Every row gives one point. Each copy is the shape, with its points in the same order, turned, moved and blurred by noise. Some copies are also mirrored. Which?
In the rows, zero is written as 128.

Shape (8 x 3):
[[146 169 145]
 [126 174  58]
 [144 139 178]
 [166  67 101]
 [ 41  91 191]
 [134 111 170]
 [145  71 118]
 [ 79 166 125]]
Copy 1 (8 x 3):
[[ 97 190  89]
 [186 202 117]
 [ 66 169  93]
 [153  90  99]
 [ 51 150 216]
 [ 93 132 112]
 [126 101 127]
 [112 210 163]]
Copy 1 is: mirrored
Copy 2, 8 rows:
[[106 144 167]
 [179 161 129]
 [ 65 122 153]
 [140  59 106]
 [ 19 149  48]
 [ 71 104 131]
 [114  71  99]
 [109 181 107]]
Copy 2 is: only turned
Copy 3, 8 rows:
[[126 182 129]
 [198 167 170]
 [102 151  96]
 [182  92  63]
 [ 42  64 140]
 [ 98 131  84]
 [160  93  74]
 [117 138 183]]
Copy 3 is: mirrored

Shape (12 x 6):
[[135 118 182  71  59  81]
 [182 158  59  75  64  75]
 [123 113 107 192 124 166]
 [108  76 161 162 165 155]
 [173  76  75  60 121  85]
 [136 140 105 134 124 157]
 [ 73 125 148 133 155  96]
 [ 53  89 168 168 201 150]
 [109 139 189  66  97 115]
 [112  76  96 107  92  55]
 [176 142 192  75 100  48]
 [104 101 105 188 160 128]]
Copy 1:
[[ 98  91 163 129  33  89]
 [118  92  76 164  83  19]
 [128 140 142 196 168 146]
 [129 120 178 124 155 186]
 [100  64 122 103 140  45]
 [124 147 110 153 133 118]
 [141  80 114 136  97 185]
 [143 106 152 118 154 245]
 [101 119 133 102  36 130]
 [ 95  27 128 153 107 103]
 [162  81 152 105  21  68]
 [143 100 129 170 174 171]]
Copy 1 is: mirrored
Copy 2, 12 rows:
[[ 86 168 144  64 154  77]
 [137 223  72 125 105  69]
 [141 120 145 134  93 197]
 [153  71 175  78 133 179]
 [185 183  94  55  94  91]
 [150 155 115 130 130 175]
 [113  66  96  93 152 141]
 [151  20 145  79 155 204]
 [ 96 155 142  72 192  97]
 [125 138  94  52  79  95]
 [115 139 148 108 164  21]
 [147  76 125 111 103 183]]
Copy 2 is: only turned
Copy 3, 12 rows:
[[ 59 134 163  82 124  95]
 [ 73 200  81 138  99  83]
 [192  85  89 139 152 117]
 [180  72 131 115 215 134]
 [ 82 187  78  91 186  80]
 [168 141 105 134 140 119]
 [151 127 181 146 201  78]
 [211  73 181 121 249 116]
 [111 138 194  95 138 130]
 [103 141 111  97 176  32]
 [ 23 141 169 135 149 124]
 [190  93 104 154 200 101]]
Copy 3 is: mirrored

Shape:
[[180 199 124 136  88 173  93  74]
 [103 148 124  81  83 145 107 162]
 [181 133 143 100 143 152  97  57]
 [167 116 247 135  62 201 131 146]
 [121  80 142 121 123  94 105 110]
 [101 173 124  95 174  88 129  86]
 [ 91  73 154 113 121 128 112 102]
 [146  57 127 145 183 188  62 156]
 [136  76 117 135 114  93 137 177]
 [127 154 176 124 136 130 113 103]
 [186 152  80  46 169 187 161  89]
 [108  92 191 177 152 152 151 121]
 [131  58  83 144  80  91 100 133]
 [ 98  88 156 112 143 131 120  75]]
Copy 1 (14 x 8):
[[118 184 102 206 114  89 110  49]
 [130 200 142 117 146 115 102 143]
 [118 147 153 170 134 140 128  22]
 [ 93 184 201 189  22 152 114 141]
 [121 129 145  77 114 139 145  84]
 [138 108 154 133 193  79 157  79]
 [ 82 145 164  83 126 146 157 101]
 [ 93 103 105 127 126 236 106 111]
 [170 137 119  75  99 154 153 137]
 [106 124 165 156 125 104 132  95]
 [178 188 144 199 204 178 155  58]
 [ 83  99 158 144  89 157 191 134]
 [138 163  87  45  93 152 145  94]
 [ 84 131 172 107 144 143 168  75]]
Copy 1 is: only turned
Copy 2 (14 x 8):
[[ 93 176  82 145  72  67  54 153]
 [146 142  64 162 112 145 135 119]
 [102 158  84  74 120  99  41 138]
 [132 125 103 172  77 124  29   7]
 [147 118  96  85 171  97 115 100]
 [123 213 114  82 160 131 126 158]
 [125 132  77  98 174 115 110  73]
 [ 98  51  98 127 199 137  47 132]
 [151  72 131 112 139 120 145 103]
 [126 181 110 118 141 118  78 108]
 [ 52 146  83  55  77 176  76 188]
 [ 85 132 154 128 172 119  87  49]
 [141  66  85 101 151  60 150 118]
 [ 97 153  86  75 180 117 100  79]]
Copy 2 is: mirrored
Copy 3 (14 x 8):
[[176 214  96 164 128 163 100 142]
 [102 161 167 112 103 126  84 108]
 [202 169 123 172 168 129 123  86]
 [149 113 137 227  40 181  63  88]
 [154 112 148 142 134  57  91  99]
 [113 166 144 154 199  87 155 128]
 [129 126 149 162 117  61 104  64]
 [153  75  65 107 148 122  77  38]
 [140  76 142 100  96  72 105 132]
 [125 149 126 187 152 116 109 110]
 [186 173 136 101 155 167 203  73]
 [113  85  83 204  93  91 121  83]
 [171 121 133  86  95  32  79 128]
 [141 139 134 174 141  61 121  61]]
Copy 3 is: only turned
Copy 4, 14 rows:
[[144 185 136 120 124 148  52  92]
 [ 87 134  98  94 138  82  97 156]
 [189 174 141  78 128 129 123  93]
 [ 62 104 205 102  59 147 135 111]
 [140 122 102 115 142  76 175 102]
 [176 188 112 131 200  89 147 157]
 [117 145 101 101 133  86 192 108]
 [121  82  94  37 169 162 166  58]
 [133  59  69 130 137  96 153 128]
 [129 158 158 124 158 113 142 118]
 [209 177  89  49 130 168 104 186]
 [ 96 123 136 138 147 159 209 108]
 [143  88  35 128 112  72 140  78]
 [136 169 113 100 140 100 197 107]]
Copy 4 is: only turned

Shape, 16 rows:
[[120 100  76 152 102 202 172 104 144  70 182]
 [143 138 134 184 114 119 139 147 173 121 104]
 [ 96 124 108 112  96 208 146  78 118  90 129]
 [ 80 149 132  85 133 160  97 161  96 179 106]
 [ 90 150 155 118  88 156  69 160 172 125 122]
 [167 174 152 118 106 115 111 120 125  95  85]
 [112  98 177 184 109 203  91  78  77 159 179]
 [125 153 174 180  56 135 102 151 143 133  89]
 [116 143 113 153  84 117 107  76  70  80 129]
 [136 104 182 178  73 108  68 176  99 110 135]
 [178  77  91 156 133 100  65 146 168 109 118]
 [ 80 126 136  79 158 155 161  74 114  97 162]
 [125  98 154  84 160 189 151 123  93  74 152]
 [109  96 134 136 128 149 115 106 110 156 148]
 [175 108 114 110  56 100 154 110 181 112  87]
 [172 175 156 122 144 127 124 174 147 163 175]]
Copy 1:
[[148 159 101 102 130 240 138 129  92 171 171]
 [129 121 107 181  68 157 117 113 140 114 136]
 [163 177  94  88 157 183 114 112  85 135 137]
 [178 148 125  75 119 105 125 155 180  94  74]
 [179 114 136  83  67 132  86  96 157 114 134]
 [119 138 131 163 138 108  70 114 119  81 151]
 [134 116 130 102 171 187 125  73 146 180  43]
 [130 116 121 145  61 144  76  77 140  90  87]
 [ 84 108  76 100 169 168  83 106 113 112 124]
 [103  63 155 130  86 188 116 104 157  81  89]
 [141  97 123 167 129 188 155 100 192  83 193]
 [146 150 116  72 170 118 164 145  85 164 145]
 [150 138 176  97 174 160 150 162  84 143 128]
 [134 131 110 106 140 158 161 107 150 141  94]
 [108 184 116 155  91 149 134  66 125  66 185]
 [112 139 180 150  88 124 118 154 195 164 135]]
Copy 1 is: mirrored
Copy 2:
[[100 179 104 151  72 107 135 144 127  23 186]
 [119 116 156 136 105 127  46 122 111  82 131]
 [134 173  83 112  56 132 167 125 102  50 142]
 [131 127 114  72 102 170 157 186 120 161 124]
 [101 122 132  55  52 160  94 121 117 122 139]
 [160 157 154  88 126 130 102  85  87 123 139]
 [111 128 156 200  41 207 177 123 126 106 154]
 [125 141 200  90  67 170  69 124  98  99 114]
 [149 189 144 148  70 119 148 121  44 118 134]
 [ 71 132 230 135  84 144 100 131  74 137 145]
 [116  62 160 136 101  61  98 131  97 118 172]
 [ 91 178  44 137 105 135 160 112 121 112 126]
 [ 84 158  99 119 139 157 197 105 121  83 171]
 [108 126 130 161  83 150 156 138 136 124 116]
 [139 160 172  94 101  56 101 104 139  76  96]
 [115 155 146 122 134 158  71 136 182 166 186]]
Copy 2 is: only turned
Copy 3, 16 rows:
[[179 182 213  97 131 142 133  54 156  45 142]
 [138 139 139 152  91 139 117 111 169 123  92]
 [148 167 208  97 109 124  81  59 129  88 188]
 [104 130 124 106 105 157  91 130  55 122 182]
 [125 112 142 160  81 197  63 119 126  89 151]
 [165 131 164 139  89 110  46 130 123 147 106]
 [142  80 225 114  91 171 156  48 103 152 188]
 [134 126 147 151  32 172  92 106 151 153 123]
 [196 171 210 164  80 114 100  89  99 147 166]
 [191 120 166 154  67 212 125 141 130 178 133]
 [221 110 105 168 146 153 121 115 155 117 120]
 [123 152 232 114 154 102  99 129 111  84 192]
 [155 147 226  67 172 151  83 123 118 121 165]
 [147 111 172 121 117 136 142 108 115 121 185]
 [202 142 128 117  62  90  80 138 195  90 138]
 [132  82 160 110 107 146 119 155  87  96  71]]
Copy 3 is: mirrored
Copy 4 (16 x 11):
[[121 149  70 179 115  52 165 159 197  93 119]
 [140 130 136 172 143 114 100 153 129 161 147]
 [ 90 156 129 173 120 105 171 162 191  98  75]
 [ 71 105 163  88 103 138 133 180  94 108  67]
 [ 89 108 138 118 108 119  67 185 164 147  88]
 [127 165 134 129 132 167 102 104 144 164  99]
 [  7  72 100 193  73 139 170 139 147 139 129]
 [101 141 141 160  70 141  89 168 128 202 119]
 [ 75 180 114 151  97  92 162  86 144 170  97]
 [ 62 127 118 142  62 108  61 109 102 163 146]
 [149  91 112 156 131  75  68  70 106 146 100]
 [ 59 131 139 125 172 118 182 133 198  75 114]
 [ 64 144 115 141 138 130 134 122 166  38 122]
 [ 78  86 134 144 102 110 158 124 135 119 120]
 [205 140 158 144  88 123 119  91 178 140 120]
 [120  87  87  86 137 159 102 166 122 127 162]]
Copy 4 is: only turned

Shape (16 x 12):
[[131 124 127 130 131 142 119 120 128 131 139 100]
 [123 122 126 131 131 124 125 125 120 128 118 131]
 [ 98 136 130 143 131 144 131 135  65 117 119 123]
 [126 137 133 142 132 127 146 116 121 152 133 142]
 [133 110 130 127 130 169 108 132 134 135 131 143]
 [144 115 100 141 139 119 144 138 122 155 140 140]
 [145 146 129 137 142 145 116 131 142 110 131 133]
 [ 93 142 115 106 142 117 123 154 137 124 112 114]
 [123 106 130 140 111 137 150 122 139 127  86 131]
 [136 140 124 144  97 137 119 143 134 137 142 132]
 [115 125  94 144 138 128 118 128 144 108 124 132]
 [ 80 140 122 124 113 249 125 142 120 138 143 140]
 [136  93 120 140 137 133 158 133 141 106 144 138]
 [137 139  96 115 118 118 132 119 146 136 129 117]
 [134 127 119  69 130 119 117 118 138 120 122 138]
 [ 98 131 121 140 126 128 112 127 144 123 138 137]]
Copy 1:
[[109 130 123 121 135 128 121 139 139 143 141 123]
 [130 115 123 126 120 129 131 130 126 129 121 127]
 [123 113  97 133 129 129 158 159  80 141 140 114]
 [129 142 130 125 121 118 146 119 118 145 109 119]
 [116 117 161 133 119 146 123 139 118 156 141 132]
 [125 140 152 104 105 110 149 135 129 126 127 134]
 [113 127 138 144 139 120 127 110 121 135 138 147]
 [110 128  95 132 108 153 123 145 136 118 120 162]
 [132 102 134 149 105 107 115 148 131 132  97 118]
 [121 129 126 128 105 113 125 116 121 169 139 145]
 [129 114 126 144 121 122 145 133 157 131 143 154]
 [106 151 154 204 102 170 132 179  93 191 156 120]
 [110 114 151 136  99 111 140 126 144 109 140 112]
 [138 148 122 117 111 120 112 123 149 129 130 148]
 [141 129 130 122 117 158  87 111 128 108 127 136]
 [126 122 121 140 112 146 144 122 146 149 130 144]]
Copy 1 is: only turned
Copy 2, 16 rows:
[[135 145 106 136 107 137 131 133 141 128 123 112]
 [129 128 132 129 120 122 115 125 139 132 126 128]
 [115  98 120 179 124 100 114 133 133 132 133 115]
 [147 128 131 141 143 134 125 114 130 116 120 137]
 [146 116 134 112 105 138 142 129 118 132 131  99]
 [128 134 131 115 153 134 112 134 126 106 100 117]
 [135 124 111 119 103 152 115 125 124 114 149 126]
 [114 138 115 127 105 112 112 145 110 156 121 156]
 [166 114 123 111 124 106 105 119 154 148 123 129]
 [142 122 121 122 136 150 136 158 140 128 140 130]
 [114 130 114 113 124 145  97 122 130 152 131 120]
 [162  59  96 150 109 145 176 137  79 173 127  87]
 [125 128 103  92 141 114 122 104 138 121 131 109]
 [126 137 112 111 120 154 118 137 147 134 101 147]
 [108 127 137 101  83 132 140 120 140 130 104 157]
 [123 137 126 126 129 143 125 124 124 158 143 130]]
Copy 2 is: mirrored

Shape:
[[174 191  65  96 104 152  97 144 164 103  85 200]
 [118  74  93 126 142 123 154 123 133 164  57  92]
 [175  83  66  99 123 105 168 170  89 123 173 114]
 [167 162 159 123 110 132 128 111  76 118  84  88]
 [105 132 149 152 156 121  73  71 132  84 157 190]
 [104 184  75 129  88 121 167 156  56 106 137 118]
 [141 165 129 112 160 100 125  85  87 186 169 185]
 [154 103  80  72 100 144  81 157 142 167 142 110]
 [112 173  98 152 159  83 141 118  79 198 167  79]
 [ 93 117 171  68 109  95 123 103 107 121 109  92]
 [193 169 175 143 147 164 170  65 156  78  70 101]
 [132 144  89 108 172 156  99 167 153 110 137 145]
 [ 94 125 177 156  74 193 187 146 118 129 124 151]
 [123 167 185 151 166 123  93 159  74 158 148  83]
 [104 152 118  68  73  83 148 156 157  99 137  97]
 [124 199 138 152 122 138 146 172 131 150 146 192]
 [189  83  80 106  86  87 154 117 158 166 113 160]]
Copy 1, 17 rows:
[[166 108  64  48  97 108 115 154 120  68 182  90]
 [ 82 108  71 167 115 104 117 170 179  69  75 159]
 [ 50  68 100 101  89 145 178 126 186 152 127 130]
 [130 118 114 150 126 147 180 212  95 111 114 137]
 [172 146 175 138 127 128 139  81 127  77 177 168]
 [ 89 130 109 131  74 205 170 152 137 104 129  60]
 [ 86 145 117 128 108 168  98 113  87 135 181 182]
 [ 98  77  75  92 168 107 114 122 149 140 112 104]
 [ 43 175  76 182 109 165 150 110  99 143 121 134]
 [ 97 131 174 122 150 139 136 167 117  94  62 145]
 [166 176 112 130 123  93 195 247 143  86 156 182]
 [100 115 109 116 129  77 135 120 151  86 181  94]
 [157 141 163 171  87 149  96 202 197 141 130  99]
 [ 90 136 145 210 133 111 158 148  73 152 137 109]
 [ 93 153 144  62 107 123 150 149 144 111  65  81]
 [130 155 126 134  54 123  98 146 116 139 184  85]
 [117  96  61  68  78 120 111 137 169 132  95 184]]
Copy 1 is: only turned
Copy 2, 17 rows:
[[151 138 172 119 107 135 197 157 108 132 136 224]
 [130 102 168  92  85 161  85  91 141 154  40 130]
 [106 117  88  74 104 237 160 105 155 109  98 112]
 [144  89 152 117 192 155  89  89 143 116 122 161]
 [ 68  97 152 153  91  96 140 136 211 121 173 156]
 [ 97  88  93  96 147 149 138 129  80  61 102 150]
 [ 26  93 119 138 148 132 169  96 151 172 129 149]
 [134 147 107  82  79 188 119 112 125 186 145 167]
 [ 28 127  84  85 158 137 102  57 133 124  75 155]
 [142  62 125  63 144 114  88 108 155 163 142 108]
 [156 132 249 131 187 132 117  83 174  96 123 128]
 [111 173 135 110 102 149 140 170 166 129 112 166]
 [148 112 121 189 120 115 124 106  98  98 121  67]
 [ 93 136  70 135 191 120  69  97 180 128 115 153]
 [159 114 103  25 119 115 158 114 123 113 135 120]
 [103 149  95 168 143  98 187 127 119 121 107 148]
 [141  97 151  95  76 187 197  54 140 170 100 141]]
Copy 2 is: only turned
Copy 3, 17 rows:
[[111 147 121  62 103 135 193 128 112  67  44 132]
 [129 111  76 109  98 182  51  97 125  72 151 112]
 [126 140  49 148 169 107 116 164 139 123 150 118]
 [179 150 136 178  62 165 114 136 124  98 105  76]
 [ 82  91 202 127 118 114 174 102 130  71 146  49]
 [149 159  80 159  77 134 179 139  75 113 173 140]
 [117 142 130 126  93  94 167  60 176 142 141  69]
 [173 139 101  58 168 140 116 134 126 127 116  95]
 [156 200  93 150 109 142 138  62 152 117 215  83]
 [206  79 160 146  95 144  97 114 136 105 165 112]
 [139 104 129 190  67 218 145 133 175  40  70  61]
 [106 135 130 115 176 165 158  90 111  92 102 120]
 [103  85 129 128  62 224 154 163 114 152 164 103]
 [148 189 179 177 119 177 110  91 129 148 164  74]
 [199 114 135 115 125 151 153 159 141  87 166 174]
 [ 83 164 152 111  86 175 195 111 144 145 139 133]
 [120 121  64  63 105 112 106 159 190  89 122 113]]
Copy 3 is: mirrored
